Every row gives one point. Examples show where two turns around zero, p and q, send a point. Write where each new point lands after one turn and then the other. Backwards means that the second turn is done in reverse. Each puzzle has new turns, and all numbers are rounded.

Turn p:
0.9	-1.1 -> 1.0	-1.0
-2.2	4.7 -> -2.6	4.5
2.9	1.7 -> 2.7	2.0
-2.2	-4.5 -> -1.7	-4.7
0.6	-0.9 -> 0.7	-0.8
Turn q:
-4.0	2.1 -> -2.2	3.9
-2.5	-0.6 -> -2.4	0.9
4.2	-1.7 -> 2.6	-3.7
2.4	0.2 -> 2.1	-1.1
Where do these land?
q, then p: -0.4	-2.7 -> -1.6	-2.2
q, then p: 4.0	0.8 -> 3.9	-1.1
q, then p backwards: -3.6	1.9 -> -1.6	3.7

Turn p:
-4.4	-0.4	1.3	-3.1 -> -2.2	-0.2	3.8	-3.4
1.9	-2.0	0.1	0.6 -> 2.0	-1.7	-0.5	1.0
2.5	-0.9	0.2	4.2 -> 0.8	-1.4	-2.0	4.3
0.7	3.4	4.0	1.6 -> -0.3	3.5	2.2	3.7
-4.3	-1.9	-1.6	-0.7 -> -3.1	-2.6	0.7	-2.8
3.8	1.7	-4.0	-2.7 -> 3.1	2.4	-4.2	-2.7
Turn q:
-1.0	0.2	-0.9	-3.8 -> -0.7	-1.2	-2.4	-2.9
2.2	-6.3	0.4	-4.4 -> 5.7	-4.6	-1.2	-3.0
-1.8	1.7	0.6	-3.2 -> -2.2	-0.3	-0.9	-3.3
-0.6	-2.5	-0.9	5.2 -> 0.6	-1.3	1.7	5.4
1.7	2.0	-1.1	0.0 -> 0.2	2.5	-1.3	0.1
-1.8	1.7	2.9	3.4 -> -2.5	1.0	4.1	1.4
1.3	3.3	-1.1	2.9 -> -1.1	3.9	-0.1	2.4
Where do these land?
p, then q: 0.9	-3.9	-0.2	-2.9 -> 4.3	-0.9	-0.2	-2.3
p, then q: -5.6	3.0	1.6	1.9 -> -5.8	-2.1	2.8	-0.4
p, then q backwards: 2.5	2.0	-4.3	1.5 -> 1.3	1.4	-4.9	-1.9
q, then p: 1.0	-1.7	0.4	1.0 -> 1.4	-0.3	-0.1	1.7
p, then q backwards: -1.8	-2.7	3.7	4.0 -> -3.6	-2.7	0.6	4.4
p, then q: 2.7	-0.5	0.3	-3.0 -> 2.6	2.5	-0.8	-1.8
p, then q: 0.3	3.8	-1.6	-2.5 -> -2.4	2.6	-2.4	-2.2
